Each row of a before or after table is a point. One or more steps were done to the points. Then noise was added and the rows were shuffled. The steps act on columns, c1 being the first. What was done? A step turns or swaps two columns, mirrors them in a line or flattens them onto one, adds a multiple of one to another, or multiplies or shifts one. Angles are multiples of 10 degrees, from the lower column toward the higher: turns from -170 to 170, lines from 10 to 170 but not 90. Use the fewest steps. Two steps may share a column if one is a turn and the other turns, adds or multiplies; they go together, in the order done. Otherwise the lowest column goes first.

Before, 12 rows:
.24	-.05
-.27	.65
.02	.03
-.14	.40
-.59	.76
-.20	-.16
-.30	.38
-.17	-.20
-.54	.24
.03	-.04
.00	.68
.04	.24
After (12 x 2):
-.15	.57
-.65	.71
-.66	.12
-.37	.21
.04	-.04
-.24	.01
.01	-.24
.23	.12
.19	.18
-.04	-.02
-.60	.38
-.33	.36
Steps: mirror c1 and c2 in the line at 130 degrees

Before:
.00	.08	-.14
-.40	-.13	-.13
.31	-.18	.00
-.23	-.03	.01
.13	-.24	.30
.34	-.38	-.53
-.10	-.45	-.06
.42	.41	-.11
.02	.18	.26
.14	-.75	-.19
-.26	-.15	.18
-.17	.09	.17
-.08	.51	.50
.88	-.14	-.35
After:
.28	-.15	-.05
-.24	-.20	-.15
-.54	-.35	.29
.11	-.44	.15
.18	-.06	.12
.05	-.22	-.32
.31	-.15	.31
.33	.50	-.39
-.37	.39	-.11
-.03	.11	.12
-.91	-.18	-.10
-.24	-.73	.09
.22	.07	-.06
.12	.14	-.26
Steps: turn c1 and c3 by -150 degrees

Before:
-.06	.26	.07	-.15	-.39	.19
.03	.03	.15	.04	.08	.07
.33	.12	.08	-.12	.15	.11
.00	.05	-.08	-.08	.01	-.08
-.02	.03	.10	.32	-.88	.21
.27	.01	-.01	.06	.15	-.01
.15	-.02	-.02	-.14	-.06	.10
-.20	.23	-.58	-.02	.15	.29
-.03	.40	-.21	-.07	.21	.17
.04	.00	.01	-.10	.26	.25
.03	.17	.07	-.01	.07	.04
After (11 x 6):
-.20	.23	-.57	-.15	.03	.30
.04	.00	.01	-.28	.00	.25
-.04	.39	-.23	-.20	.00	.13
.04	.18	.06	-.06	.02	.05
.05	.01	.14	-.07	.09	.07
.15	-.01	-.03	.03	-.15	.10
-.06	.28	.09	.31	-.26	.18
-.04	.04	.11	.90	.02	.20
.26	.01	.01	-.14	.10	-.02
.34	.11	.09	-.20	-.08	.10
.01	.04	-.06	-.02	-.07	-.10
Steps: turn c4 and c5 by 70 degrees

Before (12 x 8):
-.25	.44	-.03	.13	-.19	.21	-.57	.79
-.31	-.34	.73	.00	-.25	-.48	.46	-.56
-.25	.11	.00	.21	-.13	.33	.66	.34
-.56	.02	.07	-.06	.20	-.31	-.46	.30
.18	.19	.37	-.22	.12	.02	-.23	.33
-.13	-.20	.35	.21	.47	-.34	.41	-.46
.20	-.33	.51	.49	.00	-.86	-.02	-.61
.08	-.04	-.01	-.17	.18	.25	.17	.36
-.31	-.31	-.22	-.30	-.37	-.06	-.16	.27
-.28	-.25	.47	.13	.06	.33	-.11	.06
-.16	.37	-.35	-.05	-.09	.73	-.34	.21
-.12	.12	.71	-.09	.15	-.78	.41	-.83
After, 12 rows:
.06	-.08	.01	.35	.09	.24	.18	-.19
-.29	.36	-.02	.81	-.31	.17	-.60	.13
-.31	-.10	.71	-.55	.08	-.48	.46	-.01
-.30	-.18	.51	.09	.14	.31	-.09	.12
-.15	-.36	.36	-.46	.31	-.32	.40	.21
-.54	-.10	.10	.28	.11	-.30	-.46	-.07
-.24	.14	.00	.33	-.10	.33	.67	.21
-.11	-.03	.69	-.84	.01	-.78	.43	-.12
-.34	.02	-.19	.27	-.01	-.03	-.15	-.30
.15	.08	.36	.33	-.06	.00	-.24	-.21
-.16	.26	-.33	.22	-.20	.73	-.32	-.03
.24	-.21	.48	-.58	.15	-.86	-.03	.49
Steps: flatten c2 and c5 onto the line at 140 degrees; swap c4 and c8

Before:
.21	.41	-.23	-.13	-.25	-.34	.24	-.06	-.19
.19	.15	-.06	-.17	-.54	-.33	-.16	-.32	-.22
.17	.33	-.20	-.11	-.21	.94	-.25	-.32	-.10
-.13	.44	.39	-.54	-.13	-.16	-.32	-.04	.26
-.12	.26	.09	-.36	-.01	-.37	-.04	-.60	-.17
.15	.13	.16	-.06	-.25	-.35	.23	.15	.80
-.86	-.24	.28	-.31	-.07	.78	.48	.22	-.02
.24	.13	.24	-.07	-.04	.09	-.15	-.09	-.19
After:
.29	.00	.10	-.35	-.02	-.34	-.04	-.58	.23
.18	.35	-.20	-.11	-.20	.37	-.24	-.33	-.90
.21	-.88	.28	-.33	-.08	.40	.49	.24	-.67
.44	.09	.40	-.57	-.11	.14	-.32	-.04	.26
-.02	.26	.25	-.05	-.05	-.13	-.14	-.06	-.19
.05	.21	.13	-.02	-.26	.51	.25	.14	.72
.04	.25	-.04	-.15	-.53	-.34	-.15	-.30	.19
.25	.39	-.22	-.12	-.27	-.32	.30	-.02	.20
Steps: mirror c1 and c2 in the line at 60 degrees; turn c6 and c9 by -60 degrees

Before:
-.01	-.08	.94	-.03	-.04	-.12	.29	-.48	-.08	.31	-.19
.14	.29	-.22	-.26	.30	.13	-.05	.01	.34	.18	-.34
-.32	-.31	.39	.20	-.09	-.06	.24	-.20	-.43	.29	-.50
.05	.22	.04	.22	.66	.17	-.27	.44	.33	.48	-.38
.03	-.01	.48	-.08	.33	-.22	.34	-.15	-.46	-.05	-.09
.06	.24	.15	.13	.22	.53	.24	-.02	-.11	-.06	.45
.66	.17	-.12	.02	-.01	.27	.25	.09	.08	.11	.14
.31	-.06	.25	-.24	.18	.43	-.12	.14	-.01	.13	.28
-.38	-.27	.20	.24	.15	-.29	.11	-.07	-.21	.46	.11
.22	.46	.08	-.20	-.08	.51	.32	.39	-.19	.26	.45
-.21	-.33	.30	.03	.25	-.06	.58	.17	-.02	-.15	.11
.09	.05	.38	.07	-.14	-.01	.05	.13	.00	-.30	.32
After (12 x 11):
.01	.28	.17	.13	.25	.54	.24	.04	-.10	-.06	.44
-.16	-.02	.47	-.09	.32	-.24	.33	.01	-.47	-.03	-.08
-.06	-.26	.20	.24	.16	-.26	.12	-.39	-.19	.47	.09
.41	.49	.08	-.23	-.11	.51	.30	.21	-.21	.28	.45
.11	.03	.38	.05	-.16	-.03	.03	.09	.02	-.29	.32
-.21	-.30	.39	.21	-.10	-.05	.23	-.31	-.44	.27	-.52
.04	.30	-.20	-.28	.29	.13	-.06	.16	.32	.18	-.31
.08	.18	-.10	.00	-.01	.25	.25	.66	.09	.11	.14
-.48	-.07	.96	-.04	-.02	-.13	.30	.00	-.08	.30	-.19
.19	-.32	.30	.04	.25	-.08	.59	-.20	-.02	-.15	.12
.15	-.04	.28	-.22	.17	.43	-.11	.31	-.03	.11	.29
.44	.23	.05	.23	.65	.19	-.28	.05	.32	.47	-.36
Steps: swap c1 and c8

Before, 12 rows:
-.11	-.19	-.13	.04	-.07	-.15	.10	.30	-.07	.19	-.23	-.09	-.40	.41
-.01	.12	-.25	-.67	-.25	-.27	.89	.02	-.07	-.02	.02	.15	-.08	-.47
-.10	-.10	.12	-.16	.17	-.19	.20	.22	-.09	-.10	-.11	-.25	.04	-.17
-.17	-.23	.18	.05	.09	.26	.22	.24	.29	.18	.06	-.12	.20	-.17
.15	.06	-.15	.04	.16	.59	.11	.09	.55	-.09	-.01	-.05	.27	-.40
-.12	.14	.08	.17	.06	-.22	.13	.30	-.14	.08	-.27	-.04	.32	.08
-.11	.07	-.27	.03	-.42	-.13	.15	-.68	-.10	.39	.03	-.19	-.15	-.40
.03	-.12	.08	-.12	.14	.11	.11	.21	-.10	.23	.05	.38	-.77	-.34
-.08	-.36	.09	.11	.06	.58	.35	.26	-.05	.02	-.40	.24	-.24	-.34
-.08	-.17	.05	.19	-.10	-.31	.11	.11	-.01	-.13	.01	-.04	.26	-.09
-.07	-.62	-.17	.13	.04	.04	.08	.01	-.15	.42	-.03	-.10	.23	-.48
.31	.06	.19	.05	.06	-.20	.36	.27	-.03	-.03	-.05	-.10	.10	.12
After, 12 rows:
-.18	.05	.20	.06	.08	-.35	.37	.25	-.02	-.02	-.02	-.07	.11	.12
-.59	-.10	.12	-.15	.18	-.29	.20	.20	-.06	-.06	-.11	-.24	.04	-.13
-.61	-.21	-.11	.03	-.06	-.26	.09	.27	-.12	.18	-.17	-.11	-.40	.38
-.47	-.14	.08	-.10	.14	.17	.09	.22	.01	.26	-.02	.35	-.78	-.34
-.52	.12	-.27	-.65	-.25	-.45	.89	.02	-.01	-.03	-.01	.17	-.09	-.52
-.61	-.59	-.17	.13	.01	.05	.10	-.01	-.09	.44	-.12	-.11	.20	-.47
-.35	.04	-.14	.05	.17	.94	.11	.10	.25	-.10	.27	-.05	.25	-.41
-.59	-.34	.08	.10	.07	.92	.34	.27	-.20	.02	-.29	.25	-.23	-.32
-.60	.08	-.27	.04	-.42	-.20	.14	-.67	-.01	.39	-.02	-.23	-.14	-.43
-.65	.13	.08	.17	.06	-.35	.10	.32	-.19	.10	-.21	-.03	.31	.10
-.58	-.16	.04	.16	-.11	-.48	.09	.13	.03	-.16	.00	-.03	.29	-.09
-.67	-.24	.16	.05	.08	.43	.21	.25	.15	.17	.16	-.12	.19	-.20
Steps: shift c1 by -.50; multiply c6 by 1.6; flatten c9 and c11 onto the line at 50 degrees

Before (9 x 18):
-.22	-.05	.05	.38	-.15	.06	-.63	-.28	.83	.48	-.19	-.12	.47	-.24	-.26	-.07	-.38	.40
-.19	-.17	-.05	.26	.10	-.04	.32	.32	.15	-.29	-.04	.64	.16	-.41	-.16	-.19	-.05	-.18
.41	.22	.37	.20	.40	-.16	-.17	-.09	.68	.60	.00	-.76	.32	.27	-.02	.28	-.20	-.03
-.65	.73	-.50	.51	.04	-.20	-.42	-.24	.17	-.36	-.04	.88	.20	-.11	.35	.07	-.05	-.42
.22	-.18	-.30	.22	.20	.27	.39	.30	.71	-.28	.64	-.49	.58	-.09	-.22	-.58	.03	-.27
.27	.09	-.45	.02	-.19	-.21	-.01	.03	.07	.10	-.39	-.39	-.19	-.27	-.19	-.36	.02	.01
-.94	-.06	-.71	-.36	-.02	.02	.29	.11	.47	.72	-.24	-.08	.08	-.41	.29	-.04	.53	.45
.16	.71	.05	-.16	.21	.12	-.04	-.10	.55	.47	-.04	-.02	-.12	.00	-.40	.38	-.18	.79
-.11	-.51	-.24	.21	-.27	-.25	-.49	-.07	-.32	-.53	-.15	.27	-.03	.09	-.23	-.24	.17	.30
After:
.11	.70	-.08	-.15	.26	-.32	-.41	.12	.58	-.34	-.09	-.02	-.10	-.20	-.16	.35	.03	.81
-.20	.45	-.09	.39	-.19	-.29	-.55	.23	.36	-.39	-.16	-.13	.46	-.26	.39	-.05	.34	.39
-.07	-.42	.21	.20	-.25	.48	-.46	.06	-.40	.36	-.20	.24	-.08	.14	.29	-.22	-.17	.33
-.16	-.02	.16	.28	.13	.16	.03	-.24	-.08	.25	-.06	.56	.15	.10	-.37	-.17	.35	-.24
.25	.12	.42	.01	-.22	.18	-.17	.15	.02	-.20	-.39	-.36	-.16	.12	-.09	-.39	.29	.08
.19	.23	.36	.23	.20	-.12	.07	-.22	.21	.41	.65	-.56	.55	.08	-.38	-.66	.13	-.21
-.95	.18	.73	-.37	-.05	-.37	.36	.14	.19	-.62	-.25	-.10	.15	.63	-.09	-.04	.22	.46
-.62	.42	.39	.52	.02	.35	.11	.39	.43	.17	-.04	.89	.22	-.03	.51	.07	.09	-.41
.49	.50	-.38	.19	.38	-.16	-.12	-.01	.42	-.60	.02	-.75	.29	-.31	.15	.28	-.22	-.01
Steps: flatten c2 and c9 onto the line at 40 degrees; turn c3 and c8 by -160 degrees; turn c6 and c10 by 150 degrees; turn c7 and c15 by -60 degrees; turn c14 and c17 by -110 degrees

Before (13 x 20):
-.15	-.14	.26	-.15	-.26	.17	-.23	-.09	.09	.25	-.10	.13	.06	-.10	-.13	.12	.06	-.14	.19	.00
-.11	.08	-.03	.12	-.14	-.16	-.02	.17	.18	.13	-.49	.06	-.06	.07	-.18	.15	-.07	.09	-.25	-.29
-.32	.05	.16	-.23	-.10	.00	.25	.16	.19	-.17	-.12	-.08	.09	.20	-.14	-.18	.09	.09	.13	.16
.04	-.19	.06	-.03	-.39	-.19	-.02	.26	.06	-.44	-.06	-.09	.19	.03	-.11	-.08	-.14	.18	-.28	-.15
-.05	.14	.08	.18	-.07	.04	.04	-.18	.01	.15	-.11	-.24	-.36	.25	-.06	.06	.29	.04	.17	.13
-.06	-.13	-.09	.14	-.23	-.06	-.24	.03	-.13	-.04	-.10	-.16	.04	-.25	-.18	-.19	-.14	.16	-.31	-.19
-.03	.14	.22	-.05	-.16	-.05	.07	-.02	-.08	-.21	.16	-.22	-.23	-.05	.08	-.03	.09	-.12	.27	-.09
-.27	.03	-.01	-.29	-.21	-.06	-.06	.09	.26	-.19	-.16	-.05	-.28	-.13	-.08	.03	.01	.05	-.24	.07
-.22	-.09	-.18	.02	-.23	.02	.37	.09	.04	-.34	.14	-.07	-.15	-.20	-.12	.12	.11	-.09	-.28	.22
.03	.13	-.26	.10	-.34	.11	.18	.04	-.04	-.12	.06	.21	.17	.20	-.21	.09	-.04	-.22	-.10	.06
.14	.14	-.07	.12	-.10	.23	-.16	.07	-.11	-.14	-.29	-.11	.11	-.09	-.22	.19	.06	-.08	.02	-.14
-.03	.05	-.06	.04	.00	-.01	.03	-.08	.15	-.14	-.37	.00	.11	-.12	.01	-.02	.10	.35	.16	.11
-.06	.18	.19	-.06	.27	-.30	.19	.17	-.08	-.13	.15	.06	-.25	.05	-.31	.12	.07	.11	-.09	.08
After, 13 rows:
-.11	.06	-.03	.12	.19	-.48	.01	.18	.19	.13	-.50	.05	-.05	.08	-.55	.15	-.07	.09	-.24	.25
-.15	-.14	.26	-.15	-.02	.51	.00	-.10	.09	.25	-.10	.13	.06	.27	-.38	.12	.04	-.14	.20	.03
.04	-.20	.06	-.03	.03	-.57	.00	.26	.07	-.45	-.06	-.09	.19	.32	-.33	-.09	-.09	.19	-.28	.27
-.32	.05	.17	-.24	-.24	-.01	.01	.16	.20	-.19	-.12	-.05	.08	-.02	-.42	-.18	.06	.07	.13	.12
.03	.13	-.26	.10	-.23	.33	.01	.04	-.03	-.12	.06	.20	.18	.20	-.63	.09	-.02	-.21	-.09	.26
-.06	-.14	-.10	.14	.21	-.18	.00	.06	-.14	-.04	-.10	-.16	.03	.33	-.54	-.18	-.10	.16	-.30	.02
-.05	.14	.08	.19	-.24	.12	.01	-.18	.02	.15	-.11	-.24	-.36	-.07	-.17	.06	.22	.06	.16	.16
-.07	.18	.18	-.05	-.02	-.89	.00	.17	-.09	-.14	.15	.05	-.26	-.26	-.93	.12	.05	.11	-.09	-.12
-.21	-.08	-.18	.01	-.17	.05	-.02	.08	.05	-.36	.13	-.08	-.15	.30	-.37	.12	.09	-.08	-.28	-.16
.15	.14	-.08	.12	.14	.69	.01	.07	-.10	-.14	-.29	-.11	.11	.13	-.66	.20	.05	-.10	.03	.06
-.27	.03	-.02	-.29	-.05	-.17	.00	.10	.26	-.18	-.16	-.05	-.29	.24	-.24	.04	.02	.04	-.25	-.04
-.03	.13	.23	-.05	.07	-.15	-.01	-.02	-.08	-.21	.15	-.23	-.22	.17	.24	-.04	.06	-.13	.27	.07
-.02	.06	-.06	.04	-.05	-.03	.00	-.08	.14	-.16	-.37	.00	.11	.06	.03	-.03	.06	.34	.16	-.14
Steps: turn c5 and c14 by -120 degrees; turn c5 and c20 by 120 degrees; multiply c6 by 3; multiply c7 by 0; multiply c15 by 3; multiply c17 by 0.7
